Each row is a point. Any point is a mix of the corners, with weights that add up to 1. It lies inside the corners' shape when no weight is negative. Is each point inside? If not, which corners have a negative weight?

Corners:
(1): [29 30]
(2): [-20 -13]
(3): [-19 -60]
Points:
[22 18] => inside
[ -2 -27] => inside
[ -1 -40] => outside (2)
[-27 -46] => outside (1)
[-27 -53] => outside (1)
[-18 -21] => inside
[-18 -14] => inside

Corners:
(1): [ 14  -6  43 -13  31  -4  21 -34  20]
(2): [-47  -8 -13  12 -22 -34 -22   0 -14]
(3): [-36 -25  19 -35  19  23  -9  11   1]
(4): [-28  34  47  22   7  11 -52  -1  -3]
(5): [10 36  3 28 -5 25  6 -9 15]
(6): [-14  27  -9  22  42 -20  -3  -7 -13]
(7): [  6 -60  -8  10 -21   8  48  26 -21]
(8): [ 20 -29 -32 -26   0  10   7  18 -36]
(9): [ -6  13  -2 -22  21 -23  15  21 -14]
(10): [  2   4  -2 -11  -5  17  35   4 -43]
Points:
[  6   0  -7 -13  11 -17  11   0 -30] => outside (3, 5, 7)
[ -8  13  -3   5  22  -8   4   2 -14] => inside
[-16  -3   8   3   1  11  -5   0 -11] => outside (9)
[ -6 -16  -5   3   7 -31   7  10 -23] => outside (3, 5, 10)
[-12   0  -8   7  -6   6   3  13 -20] => outside (1)

Corners:
(1): [-48   7 -19 -21   5  11  17  -8  18  -3  15   2  -1  27 -14   4   6   7
  -5  17]
(2): [  6   6   3   4   8 -18  -3   9  10  -8  15  37 -10  -6  -3 -14  11  -5
  -8  13]
(3): [ -5 -17   4  -7 -21   7  23 -16  20   0   8  53  27   3 -15  -4  11   4
   2  -4]
(4): [ -6  -8   1   7  27  12  -9  -5   6   8  11 -12   7 -10 -11   6  -1  19
  11  -1]
(5): [ -7  -1  -7  -4  17  12   2  33  -3  -6 -39  -4  -7  -2  -1 -26 -43  -6
  26  -2]
(6): [  3   1  -6   1 -14  14   3   3  13 -13  -5 -10 -16 -13 -17   1  15   9
  -4  -9]
(7): [ -2   4   7  -7 -28   4   6  -1  13 -11  15 -12   4  -1 -15   0  11 -15
 -11   1]
(8): [-13 -43 -14   4  21  15  19 -11   4  13  15  -8   4 -10  -4  18   2  -6
  14 -10]
(9): [  5  11   3  11   7 -22 -24   2  17  18  27  10 -11  -8 -18   3   7   0
  -2 -21]
(10): [  4  -6  -6 -51   2   1 -20  -8  17   0  10  -9   2  -2  -4   1   3  13
  -4  -6]
(11): [ 10  15 -17   6  13  -2  15  20  20 -11  11  23   5  -8  23   3  -2   0
  -5  -3]
(12): [-60  -2  -8 -47  14   4   3  -6  19   0   1   6   2  -7   7  -5 -11  -7
  -8   8]
(13): [  9   5  -4   7 -28   0  -1 -12 -36  -7 -13  -8  -6   4   0   2  -2  10
  -5   1]
(14): [ -4   7   0   0  15  -4  14 -11  11   9   7  17   6 -12 -18   8  -4  -8
 -14 -11]
(15): [ -1  -5  12  11   3  13  14   1  -3 -15   2  18  -3   8   0  -2   9   7
 -12 -18]
(16): [ -9   8   8 -13 -28 -28  21  -5 -10  -1  15  -2  -1 -10 -16   0   8   1
  -4  -9]
(17): [-12  -2  11  -6  14 -26 -14   2  17  -4 -15  -3  10   2 -13  -4   5  -2
 -13  -9]
(18): [-16 -17 -18   2 -15  10  11  58  16  -9  -9   9  -9  13  -1   8 -19   7
 -17  24]
(19): [  3   2  -7  -2  21   7  19  -4   0  30  11 -12  -8 -17   9 -11   9  -2
   7  -8]
(20): [ 10  -3   0   8 -25   5   9   1  21  -4   2  -7  -9   3 -10 -12 -12  11
  -3   1]
(21): [  1 -13 -25  -7   0  14  12  10  14  -1   9  -5  -1 -11 -13 -26   1   1
  -8  -6]
Points:
[-3  1 -1 -5 -2 -1  3 -6  4 -2  4  2  0 -2 -8 -4  4  2 -3 -5] => outside (18)
[-4 -1 -1 -3 -7  3  6 -1  4 -4  5  4  0  1 -7 -1  3  2 -6 -3] => inside
[ -1   2  -1  -4   2   6   7 -10   5   0  10   7  -2  -5  -3   1   3   3
   5  -9] => outside (17, 18, 21)
[ 2  3  0 -2 -8 -2  5  3  7 -3  2  8  0 -1 -9 -4  2  5 -5 -4] => outside (8, 12)
[-7  2 -7  4  1 -2  6  5  8  3  5  4 -3 -5 -9 -2 -1  0 -2  1] => outside (10, 15)
[ -5   1 -11   8   9   0   8  11   4   4   9   7 -13  -7  -3  -4  -5   4
  -1  -1] => outside (3, 7, 10, 17)
[ 13   3   1   5   3   5  15 -14  -4   6  13   2   2 -10  -9   0  11   2
   3 -19] => outside (2, 12, 17, 18, 20)

Corners:
(1): [-19  11  20  -3  10 -15 -12  22  15   6  -8   0  -2   4  30  -9  10  -3
  17 -15]
(2): [-18  12  13  -9  -1  -5 -23 -16   9  10  -1  21 -27   8   8  25  28 -13
 -17  13]
(3): [-15 -37 -14 -15  -2  17  24 -31  -5   4 -25   2  11 -60 -16   1 -33  19
   9 -29]
(4): [ 30 -20  -1 -18  14  14  -4   6   9 -10 -20 -14 -17   8   4  -4  -1   1
 -16   3]
(5): [ 18  -1 -13  12  -5  20 -22  -4 -10  -6 -11  46 -21  -3 -21 -14 -22  -2
 -26 -15]
(6): [ -1 -17 -11  19  -4   2  23 -23  13 -33 -18  -9  -4 -25 -19   1 -11  -2
   0 -24]
(7): [ 10   9   4  24  14  11  10 -31  14  17 -26   3  -5  -7  -4   2 -30  15
  13 -20]
(8): [ -8 -14 -11  22  -5   1 -29 -24  -2 -21  -3 -26  -2   6  -8   8 -40  33
 -13 -20]
(9): [ 11 -34   6  10 -16  -1  15 -42  -2   3   4   0 -15 -21 -20 -15  -8   1
  15 -41]
(10): [-11  12  23 -17 -10  -3 -20  -6  12  40   5 -22  23  13 -15  35 -11 -38
  -4  -9]
(11): [-10 -30   5  28 -26  21   4 -20  -3  15 -14   2 -17  -3   2   2 -23   4
 -14  -7]
(12): [-24  15  -1 -16  18  10 -13  -3   3   0  27   0  12  21  22  13  29 -20
   0  11]
(13): [-20  10 -18  -4   4 -33 -13  27  -6  19  -4 -16  25  26  37  26  31 -29
   4  19]
(14): [-36  20   6 -17  17 -13  25   6  -2  23  -2 -23   0  -2   3  -9   7 -22
   0  19]
(15): [ -2 -10 -11 -10 -37   9   7 -21  12 -11  -8  -4 -10 -24 -31 -22 -17  39
  18 -11]
(16): [-29  17  15 -16  -9  -6  17  -3 -36  24  27  14   4  18 -11  36  12   4
  13   0]
(17): [ 29 -22   4  22  -8  19 -15  10 -13 -14  -7   3 -33 -24  -1   5 -19 -23
   3  -4]
(18): [-41   6   4 -21  18  -6 -15  26 -11   7 -19  10  -9  27   2  20  27 -39
  24  21]
(19): [-25 -10  23 -18  17 -28  -9  -7 -18  14   0  -2  30  -3   7  26  -6 -32
  16  32]
(20): [-10  -5   5  15   4  10 -29  11 -11  13  -9  -9   9  22  -3  -3  34   5
 -11  -4]
(21): [-15 -22  -8  17  28 -12 -21  17  -2   6  23   5 -19   4 -10   5  14 -26
   0  23]
Points:
[ -7  -7   1   1   0   0  -3  -6  -1   5 -10  -1  -3  -5  -4   5  -4  -5
   1  -6] => outside (12)
[ -9  -9   0  -2   4  -2   4  -9  -1   4   0 -12   6 -10  -4   2  -2  -1
   8  -9] => outside (2, 5, 11, 18)
[ -5  -1   3  -8  -2   5  -4  -3  -4   7  -8   7  -1  -4   0   1 -15  -4
   3  -9] => outside (2, 6, 20, 21)

Corners:
(1): [  4 -19  22   3 -24  -2  -1 -45   1  30   2 -25   0 -34  30   4  -2 -10
 -20 -44]
(2): [ 17  49  -7  -3   1   3 -27  28   4   1  14   9  23  15  37  -7 -25  -9
   5 -15]
(3): [ 17  22 -18 -36 -42 -18   7  10  -3  -2 -12   2  20 -35  26  -6  24  15
  31 -19]
(4): [ -2  28  -9 -26 -42  16  -6   0  21  15 -31   2 -11  11  35  -2 -18 -11
  -7   3]
(5): [-22  27 -10  -6  48 -31 -16  19  21 -57  27  33 -58  49   7  38 -22  37
 -28 -28]
(6): [ -7  -5  23  25  23 -12  52  28  32 -16  27 -27  -2  20  10  11 -10  32
  -3   2]
(7): [ -9  32 -25 -10 -53  24 -21  -8  13   0  10  43  41  19  22  28 -17 -12
   6 -12]
(8): [ 45  18  33   9 -19   7  26 -17 -60   4   5 -17   8 -41  -7 -16  11  22
   4  19]
(9): [-10   7  30   8  22 -33  16 -36  12  -1  40 -42   5  43 -24 -17  10  14
 -23  -1]
(10): [ 25  -1  11  -9 -28   2  26   5 -22  -6 -52 -23  17 -38  27 -10  -5 -22
  -6 -31]
(11): [ 41 -41  31   2 -14  -7   8 -32 -24 -22   5 -28  -2 -16  25 -19  12  10
 -36   2]
(12): [  8 -27   4 -28 -25  23   3 -42 -54  34 -29 -13  13 -26  45 -12  19 -35
  -2 -14]
(13): [  4  20 -16 -31 -32  27 -25  30 -15  17 -14  19  24   6  12  10 -24   8
  -8 -32]
(14): [-32  -4  33 -15  28 -49  -5  37  30 -23  44  36 -23  27  -5  25 -29  46
   2  -1]
(15): [  7 -26  45  27  10 -34  17   3  -4 -38  30 -44 -48  -3 -23 -21   7 -12
 -29   2]
(16): [ -8  27  -3 -40  27 -39  22  24  19   1  54  36 -17  21 -12  27 -26  26
 -28  10]
(17): [ 22 -12  21 -24   1  16 -10 -30 -13   0 -25 -28  13 -60  20  -3  26  -7
 -14  -5]
(18): [  7   3 -41 -14 -27  14 -13 -11  10  42 -20   7  17  13  17   0 -33  -9
  19   2]
(19): [-14 -11  17  36  -4 -35  10  11 -22  -8 -19 -34  -2 -21  25 -25  17   9
 -28   2]
(20): [ 24  48  -7 -16  -8  18 -35   8  21  34  -4  49  -1  24  11  35 -16 -22
  -6 -23]
(21): [-12  -7  17  11  10  -5  30 -15  16 -23  22   2  -4  -4  24 -49   2  34
  15 -33]
Points:
[ -6  -8  12  -4   6 -12   9   6   4  -5  -2  -7 -12   7  12  -6  -7   9
 -15 -10] => outside (1, 2, 3, 7, 8)
[  9   0   7 -19 -20   0   5  -8  -1  11   2   1   7  -6   8   9  -6  -1
  -6  -6] => outside (2, 5, 19, 21)
[  8   7   8   1 -17  -5   0 -12  -4   0  -7  -9  -1  -3  22 -14  -2  -4
  -3 -12] => outside (6, 13, 16, 17)
[ -4  -5   5 -17  11 -32  15  13   5  -1  15   1 -16  11   1  17 -11   8
 -24 -12] => outside (2, 4, 7, 8, 17, 21)
[  5  -5   7  -7  -7  -4   7  -2  -7  -1  -2  -1   0 -13  18  -1   0   5
  -4 -13] => outside (2, 4, 9)

Corners:
(1): [ 16  -4 -20  -6  -7  -7   6 -45 -10  -3 -11  -6 -11  10   6   2 -21   0
   6  11]
(2): [ -8   4   4  18  10   1  -4  11  -1  34 -46 -23 -16 -17 -27 -16  13  12
 -13  -6]
(3): [ 14 -18 -15   3   7   3   1 -28  -7 -23   3  18  -4   7  -8   4   2   4
 -17  16]
(4): [ -4 -17   4   8 -19 -23  12 -32   2   2  -3  -5  -8   8   6  20 -10  -1
   2  11]
(5): [  7 -27 -18   0 -14  -4  -1 -37  14 -13  11  -4   5  -5  -8  -2 -28  -9
  -3  23]
(6): [  2  -9  16  19   7   1 -11  29 -17  12 -15 -14  16  -9 -29 -15   7   6
  -2 -23]
(7): [  8   0   7  34  20  23 -15  -2 -12  18 -23 -36   3 -17 -16 -31  18  13
  -3  -5]
(8): [  5   7   9   7  -1  28   4  60  25  -6  14  -1   6  -7  -7 -11  -9  -2
   6  -3]
(9): [  8 -19 -31 -14 -12 -17 -11 -41   6  11  -7  15 -15  -9  19   0  -8  11
  -4  33]
(10): [ 15 -14  -2  -7  -1   5  13 -14   0   5  12   7 -21 -12  -1  -5  -5 -13
   7  11]
(11): [  3  -8  18   7   2  -2   4  41  19   1  29   1 -14   0  -4 -14 -12  -5
 -18 -24]
(12): [ -5   6   8  19 -22   4   5  44  18   6  14   4 -25 -11  -9   2   4  11
   7 -14]
(13): [  0 -19 -23 -18 -17   6   2 -41 -20   7 -17   0  -7  11   9  16  -1  10
   1   0]
(14): [ -1 -10 -25  -7  16 -25  24 -40   1  -9   3 -13 -15  -3  13   9   8 -11
   5  15]
(15): [  6  15  17  18 -11  -2  10  30  27  -2  32   9  -2 -11   0   8  -5  -9
   3 -37]
(16): [ -7  15  15   6 -20  15  11  21 -11   6  17  -4   0  -4  -4  -8 -15  10
  -8 -15]
(17): [-15  11   7  13  25  13 -24  -5 -16  22 -20 -21 -13   7 -22 -20   2   6
   3 -16]
(18): [ -8  -1  -7  17  -4   9  17  47  10  12  26  12  -1   3   4   8  -3   8
  -6 -18]
(19): [-12  10  -2  27 -38   7   8  58  17  13  22  15   3  -9   8 -15   4  -4
  -6 -22]
(20): [ 20  -9 -20 -31  -8  -5  -2 -28  -5  18  11  12  -9  11 -10 -12  -1   0
  -4  23]
(21): [  0 -28 -21 -10 -14   3  16 -39  -4  -5 -11   1  20  11   8 -13 -23  17
   4  15]
Points:
[  3  -6 -16  15   6  15   4  -8  -1 -14   5  -3   2  -2   0  -2  -1  -5
  13  -5] => outside (2, 4, 9, 11, 16, 20)
[  1  -1   7   7  12   5  -1  11   2   9   2  -5  -5  -4  -9 -12  -1   2
  -4  -5] => outside (1, 5, 12, 13, 19)
[ -5  -1  -1  17  -1   4   0  -3  -8   8 -13 -13   0  -3  -9  -3   3   9
  -2 -12] => outside (8, 9, 10, 11, 20)
[ -4 -11  -1   7  -3   1   5  -4  -8  11  -4  -7  -8  -2 -10  -7   2   6
  -6  -2] => outside (1, 8, 9, 15)
[  4  -3  -6   6  -6   2   3  -6   3   6   3  -1 -12  -4  -1   0  -1   1
  -1   5] => outside (6, 11, 21)
[  3  -9  -4   4 -10  -2   6  -4   4   3   3   0  -5  -2  -1   0  -6   2
  -3   2] => outside (17)
[ 0 -2 -1  8 -9  4 12 10  5  2  9  0 -6 -3  4 -1 -6  5 -4 -5] => outside (5, 6, 17, 20)
